Every row gives one point. Each copy is the shape, with its points in the same order, stretched, turned, moved and blurred by noise. Some copies are also mirrored. Which?
(in the rows, 128 means zero)

Shape, 5 rows:
[[133  87]
 [142 170]
 [110 100]
 [180 108]
 [ 84 175]]
Copy 1:
[[111 176]
 [127  94]
 [ 83 157]
 [168 166]
 [ 56  72]]
Copy 1 is: mirrored
Copy 2 (5 x 2):
[[178 102]
 [ 87 124]
 [162 137]
 [164  57]
 [ 75 191]]
Copy 2 is: mirrored
Copy 3:
[[173 105]
 [ 85 110]
 [178 127]
 [108  68]
 [131 164]]
Copy 3 is: mirrored
Copy 4, 5 rows:
[[199 150]
 [116 131]
 [197 111]
 [157 189]
 [135  77]]
Copy 4 is: only turned

Shape (8 x 3):
[[144 135 120]
 [149 150 146]
 [ 58 111  85]
 [161 129 112]
 [ 88  80 164]
 [111 137 197]
 [ 99 162 142]
 [122  36 174]]
Copy 1, 8 rows:
[[136 136 125]
 [145 155 156]
 [ 65  72 104]
 [146 136 120]
 [112  68 158]
 [117 130 195]
 [ 88 148 146]
 [166  33 172]]
Copy 1 is: only turned
Copy 2:
[[134 147 136]
 [171 134 130]
 [ 79 188  63]
 [124 144 145]
 [138  83  60]
 [208  90  85]
 [169 163  97]
 [117  36  81]]
Copy 2 is: mirrored
Copy 3 (8 x 3):
[[106 143 120]
 [126 132  90]
 [122 196 209]
 [ 94 135 114]
 [154  86 176]
 [170 105  96]
 [146 176 107]
 [146  24 185]]
Copy 3 is: only turned
Copy 4 (8 x 3):
[[127 140 116]
 [148 121 102]
 [153 177 205]
 [100 147 108]
 [173 100 187]
 [211  82 129]
 [195 133 130]
 [122  70 192]]
Copy 4 is: only turned

Shape, 8 rows:
[[154  86 114  93]
 [ 80  91 178  81]
 [114  95  82 128]
 [121  65 188 148]
 [183 110  88  71]
 [114 145 156 147]
 [172  70 116 125]
 [ 60 139 198 170]]
Copy 1:
[[139 134  84  78]
 [189 197 130 111]
 [169  74 119  96]
 [105 156 173  77]
 [134 135  47  94]
 [122 132 168 170]
 [ 96 117 107  53]
 [149 148 226 188]]
Copy 1 is: mirrored
Copy 2, 8 rows:
[[128  90  70 166]
 [142 112 135 189]
 [102  79 117 116]
 [178  94 123 152]
 [102 105  45 163]
 [144 161 156 113]
 [146  83  67 144]
 [160 155 209 105]]
Copy 2 is: mirrored

Shape, 10 rows:
[[  7 127 124 104 141  96]
 [157 152 121 134  66  84]
 [152 143 136 148 141  86]
 [124 112 150 163 142 240]
 [140 111  96 145 141  76]
 [143 136 135 154 115 192]
 [156 121 118  56 143  84]
 [141 106 164 137  60 100]
 [135 124 121 147  79  83]
 [119 139 160 141 109 124]]
Copy 1 (10 x 6):
[[108 111  39  73 128  97]
 [193 116 103 148 148 169]
 [161  97 110 159 137 111]
 [104 103 169 112  72 113]
 [170 140  93 154 120 101]
 [126 114 154 129 101 150]
 [182 146 115  94 182 102]
 [198  76 105 127 120 162]
 [183 105  92 149 117 150]
 [143  81 110 115 123 137]]
Copy 1 is: mirrored
Copy 2, 10 rows:
[[105  83 145  78 117  92]
 [228 142 113 165  85 185]
 [151 155 123 178 112 132]
 [ 84 104 112 177 238 142]
 [136 137  83 146  85 110]
 [136 125 116 175 191 159]
 [ 99 130  92 133  39 177]
 [204  89 113 189  81 198]
 [202 122 108 159  91 156]
 [159 114 142 174 131 156]]
Copy 2 is: mirrored
Copy 3:
[[ 78 155 104 123 244 120]
 [191 167 135 121  90  83]
 [150 102 171 119 116 102]
 [131 104 132 102 122 237]
 [162  80 137 120 136  77]
 [150 137 141 111 108 187]
 [102 152 128 164  92  72]
 [152 175 112  78 112  91]
 [180 152 122  99 116  78]
 [134 149 145 111 129 143]]
Copy 3 is: mirrored

Shape, 11 rows:
[[129 134 117  78 153 145 105 214]
 [128 148 176 111 110 100 214 125]
 [146 113  91  82 141 168 124 137]
 [ 81 150 140 122 126 129 125 127]
 [131  97 140 189 106  89  80 121]
 [168 159  87 161  53 151  93 195]
 [142 136 113 133 131 171  94 101]
 [150 150 148 111 106 184 116 122]
 [101  88 129  83 104 100 128 151]
 [164 172  80 175 130  49 118 156]
 [172 163 122 124  77 105 113  82]]
Copy 1 (11 x 8):
[[159 146 215 207 137 157 219  71]
 [ 46 132 136 114 114 140  80  90]
 [156 147 188 164 106 118 159 142]
 [148 123 116 135 112 127 114  81]
 [149 133  79 141 176 114  85 131]
 [208 249 164 194 186  59 150  66]
 [193 162 132 123 109 120 116 150]
 [179 182 167 115 118 123 100 125]
 [114  96 162 191 138 124 115  95]
 [115 196  98 223 141 144 176  92]
 [155 204 115 158 115 129  61 145]]
Copy 1 is: only turned
Copy 2 (11 x 8):
[[176  48 116  86 182  52 116 135]
 [132 115 186 158  34 139 105 101]
 [170 107 121  68 168 113 106 135]
 [120 118 108 129  88 104 122 140]
 [109 184 145 152 158 146 136  69]
 [ 52 132 159  91 196 126 163 175]
 [142 145 110  85 133 134 148 141]
 [114 111 121  75  94 132 156 143]
 [116 125 139 119 133 108  80  85]
 [153 161 190 164 183  97 132 133]
 [ 92 195 176 101  87 135 148 139]]
Copy 2 is: only turned

Shape (12 x 9):
[[ 88  98 148 109  70 140 148 109 140]
 [110 129  68 162 155 104  41 153 137]
 [113 109 160 134  77 189 146 125 133]
 [147 135 131  81  28 149 168  97 172]
 [144 124 121 181 155 142 132 106 103]
 [144  85  75 119 167 125  72 190 131]
 [117 128  91 130 160 150 134 119  67]
 [108 153 178 102  91 131 190 130 157]
 [147  89 100 151 129  74  72 164  91]
 [ 98  91 125 105  94 122 163  93 163]
 [ 93 137 130  88  53 128 129 131 133]
 [116 102  47 176 127 108 110 191 118]]
Copy 1, 12 rows:
[[138 105  59 118  86 122 178 140 101]
 [110 121 158 189 140 189  59 102 160]
 [121  90  81 100 118 128 182 153  77]
 [202  59  41 107  87 156 216 166  63]
 [116 126 147 110 155 132  51 117 124]
 [105 130 157 202 166 182  47 167 128]
 [140 161 191 133 151 139  76 130 143]
 [152 120  33  77 115 144 170 149 126]
 [123 107 137 204 155 121  64 137 145]
 [141 122  60 117  85 136 126 137 106]
 [172  99  73 139  92 145 212 141 120]
 [114 153 147 209 173 135  72 102 116]]
Copy 1 is: only turned
Copy 2:
[[168 195  63  88 140 125 117 125 189]
 [ 83 115 115 132 166 178 139  95  31]
 [141 196  95 114 106 114 125 178 170]
 [115 157  10 106 112 102  94 135 230]
 [108 100 164  94 115 172 101 147  87]
 [102 102 107 128 169 163 200 132  70]
 [122 107 130  63 176 162 107 167  91]
 [176 156  93 135 141  73 100 133 214]
 [165  83  87 109 130 172 150 100  40]
 [141 168  80  67 154 141 118  97 207]
 [160 177  25 110 156 102 106 127 169]
 [124 117 120  78 136 112 154  84  43]]
Copy 2 is: mirrored
Copy 3 (12 x 9):
[[102 119 149  62 118 121  93 170 169]
 [161 201 216 186 123 125 174  62 118]
 [ 78 145 124  42 175 140 110 173 146]
 [107  68 137   7 130 162  39  96 112]
 [156 152 153 122 162 190 148 181 110]
 [135 223 118 142  82 167 157  95 117]
 [151 159 129 115 160 205 158 178 168]
 [ 89  88  61  87 138 121 103 136 127]
 [167 198 159 200  66 148  89 137 144]
 [139  97 154  53  92 146 114 151 143]
 [100 115 146  86 131 115  76 109 171]
 [237 211 132 149 111 137 151 101 131]]
Copy 3 is: mirrored
